Each row is a point. To make a cloud, some directions were put in groups of two or more. Within a group, all points are equally far from the middle, so they leave a hole (a ring in 2 directions, a hollow ball in 3). The other directions are filled evenly. Then the cloud was stretched, turned, moved and blurred a little. How many holes are there, and how many directions does each take, smallest first?
In the rows, 128 means zero.

Cloud:
[[174 101 154]
 [157 211 103]
 [108 207  94]
 [135 160  92]
 [149 110 134]
 [105 120 153]
 [121 166 170]
 [156 124  74]
 [161 124 172]
 [121 135  98]
 [ 87 179 140]
 [104 147 173]
 [126 116 190]
 [120 153 169]
 [155 125 165]
 [124 215  92]
 [104 108 108]
 [ 98 124  99]
 [201 176 105]
 [171 186 150]
 [138 174 123]
 [112 160 178]]
Holes: 0

Cloud:
[[130 152 158]
 [112 184 167]
 [141 161 143]
 [111  98 190]
 [ 88 145  92]
 [ 91 152 173]
 [ 89 176 148]
 [177 120 188]
 [110  92 166]
 [206 130 105]
 [106 179 121]
 [161 159  84]
 [ 72 162 194]
 [153 172 156]
 [ 82 155 163]
 [112 183 184]
 [127 118 100]
 [137 189 145]
 [120  80 145]
 [128 128 155]
 [143 115 125]
 [ 83 122 175]]
Holes: 0

Cloud (29 x 4):
[[126 100  61 111]
 [132 119  86  59]
 [168  98 119 130]
 [ 74 101  84 129]
 [131  76  91 140]
 [121 100 116  55]
 [130 105  60 111]
 [ 84 133 158  91]
 [107  92 164 100]
 [140 171  99  69]
 [137 139  57 102]
 [130 168  63 107]
 [ 98 131 171 131]
 [ 65 134  92 149]
 [171 124 122 134]
 [135 132  71  71]
 [121 108  83  63]
 [107 192  95  94]
 [124 162 158 146]
 [106  75 102 149]
 [138 102 125  56]
 [165  94 116 131]
 [ 68 138  94 156]
 [137 172 156 119]
 [ 99 168  91 167]
 [ 99 189  81 116]
 [104  93 165 123]
 [ 86 184 122  94]
 [ 80 180  86 129]]
Holes: 2 (2, 2)

Cloud, 48 rows:
[[ 82 142 160 109 170  90]
 [ 92 173 160 130 118 117]
 [125  91 126  93 148 167]
 [137  56 117 115 158  96]
 [163  75  84 128 155 119]
 [127 151  95  54 122  82]
 [121 145 130 216 178 124]
 [120 176 108 189 121  73]
 [115 164  76 129 140 168]
 [152  94 176 146 116 122]
 [145 130 119 150  54 117]
 [139 168 151  90 145 131]
 [ 89 175 155 162 174 142]
 [132 155 139 190 169  88]
 [190 172  84 158 127 114]
 [172 105  90 121  72 114]
 [144 155 126  61 169 119]
 [ 77 157  59 174 154 116]
 [141 144 137 174  78  77]
 [108  79 109  75 165 148]
 [139  63 127  70 160 127]
 [115 129  99 106 172 174]
 [ 91 165  87  91 168 100]
 [ 63 180 109 152 157 108]
 [147 148 124 127 183 161]
 [132 182  69 128 130 144]
 [138 135 113  51  95 104]
 [180  78 142 107 123 128]
 [142  88  92 116 104  64]
 [116  60 118 113 181 119]
 [ 92 117 114 190  79 120]
 [149 160  97  66  98  94]
 [ 81  84 166 108 153 101]
 [132 117 105  57  92 112]
 [111 109 147 202 164 160]
 [ 58 107 153 136 119 128]
 [124 107  87  89  94 141]
 [110  86 149  59 162  83]
 [ 80  96  78  98 144 136]
 [173  92  83  99  88  88]
 [145 131  67 161 176  93]
 [162 195  96 160  98 112]
 [137 157 157 182 163  95]
 [126  64 123  71 165 132]
 [115 119  94  97 197 155]
 [118 141  39 134 142 129]
 [159 138 180 105 134 113]
 [124 169 105 181 129  66]]
Holes: 3 (2, 2, 2)

Cloud (75 x 8):
[[ 92 142  52  91 158 172  99 145]
 [132 110 139 115 202  80 136 118]
 [139 184 150 182 120  59 123 139]
 [133  82  61 163 111 117 112 203]
 [165 154 111 150 106  72 138 193]
 [ 81 181 140 106 180 132  91 131]
 [139 136 128 108  90 143 163 173]
 [ 98 167 115 147 157 137 102 183]
 [110 100 129  83 192 135 146 192]
 [142 153  61 112 160 136 111 166]
 [127 151  94 169 174 115 102 136]
 [ 86 141 190 157 116 148 153 138]
 [ 89  61  91  53 119 129 100 185]
 [158 102  74 109 181 125 130 172]
 [116 116  69 159 134 118 101 201]
 [131 115 140 160 179 109 192  84]
 [142 137 101 126 167 170 123 228]
 [ 70 180 162 143 152  74 169 124]
 [160 172 172  99 190 118 150 125]
 [124 144 100 133 167 107 101 230]
 [153 169  97 168 134 122 168 115]
 [ 82 159 130 148 159  94 140  52]
 [ 56 164 179 143 166 110 133 128]
 [139 175 144  92 174 148 140 144]
 [109 103 136  77 135 120 159 172]
 [ 74 189 153 136 154  62 186 136]
 [ 61 121 156 120 122  89  88 143]
 [126 150 113  62 153 139 172 145]
 [ 45  91 122 117 122 118 126 153]
 [111 188 149 173 110  96 143 120]
 [ 92 160 101  97 143 161  97 159]
 [149 185 117 110 183  94  93  81]
 [ 82  73  98  76  88 102  99 180]
 [ 70 136 121 189 125 137 172 163]
 [ 71 147  88 121 166 102 112 158]
 [138 160 106  75 161  86  84 130]
 [180 136  86 155 108 115 151 133]
 [ 61 158 138 125 207 102 112 112]
 [ 84 125  80  85 149  53 171 157]
 [ 81 145  88 137 200  74 134 155]
 [145  94  80 118 115 188 115 194]
 [161 124  38 177 123  95 141 156]
 [131 159  81 101 124  85 110 178]
 [ 88 144 102 110 170  66 122  54]
 [113  93 118 106 102 177 152 198]
 [170 170 113 162 115  98 170 208]
 [136 166  45 126 166 114 130 114]
 [116 103 124 117 114 116  53 122]
 [ 90 133  71 137 184  92 113 122]
 [148 117  88 134 195 139 191 136]
 [126 167 137 192 150 108 112 176]
 [164 115 163 129 129 144 112 106]
 [130  93 130  93 159 154 132 171]
 [ 43 152 139  92 177 134 114 149]
 [ 90 118 172  65 162  94 136 124]
 [138  78  93 115 118  99 122 147]
 [123  89 146 112 126  90 146  81]
 [ 84 153 106  98 179  91 103  37]
 [105 148  91  60 121 126 184 110]
 [105 172  87 101 159 108 100 130]
 [137 183 168 105 102 106 171  97]
 [ 73  79  54 115 130 110 109 166]
 [101 115 125  45 165  77 109 124]
 [ 50 117 125 142 186 143 152 157]
 [143 107 102 197 172  87 120 150]
 [150  73  75 122 113 140 167 136]
 [121  86 131 132 167 119  98 185]
 [ 68 123 110  73 172 140 148 100]
 [ 96  86  64 129 125  97  99 107]
 [149 144 183 119 137  96 173 109]
 [129 183 124  93 130 132 145 128]
 [110 143 123 132 124  96 222 167]
 [136  94 137  99  89 162 133 166]
 [139  65 105 154 115 133  87 150]
 [ 95 163 111 134 142 113 201 147]]
Holes: 1 (3)

Cloud (73 x 8):
[[151 161 192 162 104 150 144 167]
 [167 183 166 117 139 169 123  69]
 [ 86 147 164  78 167  62 121 105]
 [138  88 188 150  89 128 147 121]
 [131 132  83 106 155  67 142 188]
 [130 136 125 127 162 178 194 138]
 [147 132 117 170  99 180 197 157]
 [ 73 104 158 137 119  53 149 150]
 [169 116 162 114 113 119 217 127]
 [147 168 184 150 143 195 161  79]
 [123 136 150 134 108 187 105 180]
 [ 77  91 141 155  99  87 159 109]
 [125  96 129  78  87  45 112 158]
 [144  97 139 180  75 145 115 181]
 [138 103 164  74 101 101 148  64]
 [167  94 196 115 113 113 143 128]
 [109 194 150 133  76 101 170 131]
 [ 73 137 102 167  75 102 131 173]
 [113  73 164 111 145 128  96 151]
 [146  77 147 151 143 135  90 168]
 [139 130 156 143  79 174 179 179]
 [141 161 178  99 127 197 168 133]
 [140  47 115 148  84  76 117 195]
 [168 158 132  63 118 162 135 132]
 [130 101 111  86 174  95  81 151]
 [ 90 108  64 113 139  81 177 128]
 [112 124 114 143 138 123 210 164]
 [119 131  90  81 173 114 117 175]
 [154 134 110 170 147 139 110 131]
 [105 161 145  98 179 146 200 108]
 [144 140 109 163  72  90 155  95]
 [191 132 129 100 103 115 172 172]
 [109 145 106 141  62  78 111 145]
 [117  87 178 145  83 102 157 119]
 [130 101 137 139 119 115 231 133]
 [132 153  65 144 123 135 196 135]
 [123 174 159  91 173 150 187 124]
 [ 94 193 154 141  87 115 185 115]
 [ 66 170 159 153 148 110 140 114]
 [188  57 111 132 109 126 142 115]
 [171 169 174 126  78 166 183 138]
 [171 131 142 132 159  75 108 151]
 [155  62 116  91 107 103 101 170]
 [ 90 205 173  85 128 135 105  96]
 [162  96 100  71 108 151 151 109]
 [134  99 140 104 158 155 144 183]
 [101 172  85 115  69 118 157 100]
 [ 97 135 142  67 102  52 160 149]
 [ 72  78  91 102 116  86 156 129]
 [149  72 129 148 166 124 139 161]
 [169 116 177  96 108 102 165 193]
 [ 84 165 131 105 162 132 215 103]
 [ 79 126 130 110  98 106 215 136]
 [178  68 121 126 121 129 111 120]
 [116 164 186 119 180  98 105 123]
 [101 154  90  84 131 166 127 126]
 [151  49 114 172  98 107 165 139]
 [165 104 165  66 130  99  95 140]
 [103 143 149 103 164  67 174  83]
 [ 59 179 155  78  97  96 157 172]
 [154  95  84 137 146  77 159 166]
 [ 83 120 107 125 159  96  76 128]
 [ 80  69 105 105 107 101 167 114]
 [108 194  86 109 131 106 136 161]
 [ 91 185 149  84 152  86 169 169]
 [ 94 137 137 150  56 140 176 173]
 [ 93 163 161  53 114 162 179  80]
 [171 104 173 116  83 103 132 101]
 [145 198 168  81 128 197 155  61]
 [ 95  94 118 115 146 123  90 100]
 [ 46 128 163 129 120  81 104 142]
 [ 67 165 150 162 140 115 153 104]
 [123 143  85  79 154 163 144 115]]
Holes: 3 (2, 2, 3)

Cloud, 98 rows:
[[ 98  53 129  99 130  82 147  94 156]
 [156 170 168 149 146 182  93 111  77]
 [119 120 146 176  69 103 143 109 167]
 [179 163  80 136  91 144 124  90 170]
 [108 176 133 117 103  82  77 103 116]
 [122 110 158 169  95 197 127  91  81]
 [163 186 132  93 116  89  84 133  71]
 [118 194 185 158 107 154 107 152  78]
 [178 143  88 124 116 172 134 142 169]
 [150 220  86 102 101 121 111 154 122]
 [182 146 138 139 125 164 173  68 158]
 [125 166  84 160  82  86 127 154 165]
 [121 128  57 102 138 125 115  68  72]
 [139 190 128 134  98 132 151  72  90]
 [ 89  98 157 182 140  99 152 136 194]
 [154 204  97 132 104 146 139  68 137]
 [ 83  92 181 177 133 125 109 129  68]
 [142 169 112 169 176 130 167 171 171]
 [ 85  84 205 116 152 144 175  94 120]
 [114 154 121 127 169  75 121  65  86]
 [186 149 122  56 125 143 138  72 150]
 [114 136 128 125 187 129 135 105  54]
 [139 133 137 185 151 133 130 119  72]
 [189 103 163 115 152 145  78 116 166]
 [ 95 167 182 135 184 106 104 153 142]
 [ 91  77 150  69 127 181 155 110 100]
 [140 186  91 159 113 151 163 166 150]
 [117 171 161 151 133 182 160 107 171]
 [102  87  77  74 115 121 118  95 156]
 [149 137 180 160 123  83  65 145 126]
 [ 75 102  93 125 116  80 167 103 155]
 [166 135 147 113  75 116 121 106 168]
 [114 119  63 139 118 112 161 136 158]
 [160 128 156 193 151  76 133 110 153]
 [150  83 109 174 156  76  92 143 166]
 [ 99  98 130  94 179 133 122 168 153]
 [134 162  85  99 112 101  98  49 104]
 [120 105 137 166  57  98 116 117 139]
 [ 66 116  87 158 123 135 149  87  93]
 [125 116 190 104 151 156  85  84  62]
 [181 108 176 125 143 106  72  91 152]
 [117 118 125 200 129 178  80 104 123]
 [ 78 161 167  91 100 134 120  77  99]
 [123 122 162 197 166  85 153 120 120]
 [168 165 132 127 165 104 139  64 184]
 [ 54 104 123 140 150 142 183  94 149]
 [114 158 116 119 201 108 136  82  86]
 [ 78  89 155  99 160 136  89 111  55]
 [102  84  69  79 112 119 119 101 150]
 [159 134 173 150 144  78  84 131 167]
 [ 60 102 169 151 183  82 174 109 129]
 [139 188 120  76 115 110  71 136  84]
 [151 160  92 127 115 140  61 169 111]
 [130 215 148 118 115 181 121 127  81]
 [ 89  87 132 126 153 195 144 128 162]
 [148 129 111 193 187 149 150 118 177]
 [170 142 165  95 153  88  94 111 164]
 [ 83 179 156 146 155  80 159 124 195]
 [181  98 121 151 161 117 132 140 140]
 [125 174 187 169 150 132 130 143  60]
 [ 75 189 109 123 134 177 128 149 102]
 [159  99 104  93 184 171 100 134 168]
 [177  62 132 119 153  96 109  93 122]
 [ 62 117 106 125 121 104 117  59  94]
 [ 59 125 109  89 107  70  96 135  87]
 [125 163 214 140 148  70 132 106 163]
 [121  93 108  73 186  99 133 139 122]
 [130  67 104 101 202 174 102 138 130]
 [ 63 161 169 122 112  87 123  83  71]
 [119  43 188 124 152  95 108  70 120]
 [148 135 160 169 179 191 141 105 174]
 [141  84 155  94 175 124 119 143  84]
 [162 147  46 159 143 122  72 129 128]
 [ 91  69 149 117 188 153 135 158 127]
 [129  68 118 121 175 126  96 164 157]
 [126 144 116  97 185  51 130 103 102]
 [184 138 117 146 101 108  54 124 119]
 [126 114 106  64 102 148 143 113  79]
 [ 76 100 109 119  83  67 129 107 101]
 [105 150  79  89 132 160 147  82  66]
 [150 162 164 122  99 206 149 119 112]
 [105 218 100 110 133 174 129 151  99]
 [124 159  76 191 170 154 108 148 106]
 [ 70 134 192 110  93 144 158 101  79]
 [107  52  95 118  98 172  83 133  93]
 [ 94  85 103 174 187  83 118  98 149]
 [145  52 175 134 171 177 118 129 108]
 [154 127 167  70  78 144 114  88 133]
 [164 176 144  66 177 148 131 133 143]
 [ 97 162  95 194 122 121 102 109 136]
 [ 86  98 190 187 152  71 130 120 102]
 [ 66  78 153 107 178 143 155  72 151]
 [130 168  75 159 117 141 151  94 181]
 [166 171 153  92 172 107  96 160 145]
 [ 56 113 167 131 124 128 120 123  47]
 [119 128 230 105 150 142 153  95 128]
 [126 213 157 177 117  97 135 113  80]
 [146 130 146 134 165  64 157 122 115]]
Holes: 3 (2, 3, 3)
